Rows are points. Each copy is the shape, with its points in the same order, turned, moved and blurred by noise. Say if it was mirrored as well.
In the rows, 128 means zero.

Shape, 8 rows:
[[192 170 108]
 [123  90 165]
 [105 181  67]
 [143 148 135]
 [176 124  41]
 [161  94 166]
 [134 134  44]
 [100  87 150]]
Copy 1:
[[153  52 129]
 [132 167 103]
 [ 76  68 181]
 [140 106 141]
 [ 83  36  90]
 [156 143  88]
 [ 61  58 123]
 [106 172 114]]
Copy 1 is: mirrored
Copy 2 (8 x 3):
[[188 106  67]
 [ 93  88 148]
 [153 193 114]
 [133 121 106]
 [226 126 150]
 [118  73 139]
 [188 166 154]
 [ 89 117 167]]
Copy 2 is: mirrored
Copy 3:
[[203 125 186]
 [133 168  96]
 [118  70 201]
 [159 141 160]
 [199  51 139]
 [173 178 103]
 [151  51 148]
 [114 153 100]]
Copy 3 is: mirrored

Shape, 9 rows:
[[ 97 106 129 206]
 [170 142 115 175]
 [144  99  74  96]
 [125 120 230 100]
 [ 71  84 207  87]
 [ 95 121  52 132]
 [140 104 117 112]
 [176  93  96 192]
 [115 108 118  67]]
Copy 1 (9 x 4):
[[114 127 173 179]
 [105 196 134 133]
 [153 176  56 146]
 [ 68  73 107  59]
 [117  39  91  87]
 [196 157 101 155]
 [117 140  87 132]
 [ 86 185 134 199]
 [151 145  54  93]]
Copy 1 is: mirrored
Copy 2:
[[157 118  98 220]
 [143 147  52 153]
 [ 75 130 122 120]
 [222  84 146  99]
 [193  71 196 132]
 [ 80 168 138 175]
 [119 117 119 125]
 [106 109  43 173]
 [114 125 162 104]]
Copy 2 is: only turned

Shape (11 x 6):
[[107 162  97 129 102 148]
 [147 118 149  74 110 154]
 [113  71 126 102 121 141]
 [149 119 166 113 159 109]
 [ 71 151 114  81 131 147]
 [203 165 117 174 229 166]
 [130 108 114  50 120 101]
 [109 115 116 139  98 134]
 [126  95 114  53 144  93]
 [118 143 137 119 148 134]
 [199 180 131 156 203 127]]
Copy 1 (11 x 6):
[[114 144 137 171 100 162]
 [175 166  94 150 153 159]
 [136 170 125 133 177 110]
 [153 149  93  80 144 158]
 [ 84 150 114 177 156 186]
 [169 178 190  36  80 194]
 [146 119 120 142 203 152]
 [124 149 130 149 131 109]
 [134 121 116 122 210 150]
 [124 160 112 123 123 167]
 [165 145 144  40  80 193]]
Copy 1 is: mirrored
Copy 2, 11 rows:
[[150 173 154 126 130 150]
 [168 108  91 137 135 172]
 [123  74 150 138 133 176]
 [112  92  95 110 164 122]
 [151 146 153 129 181 193]
 [151 118 129 158 161   7]
 [106 108 100 167 146 185]
 [120 123 154 116 109 158]
 [ 90  90 107 168 162 174]
 [129 127 132 120 157 140]
 [127 141  99 143 164  38]]
Copy 2 is: only turned
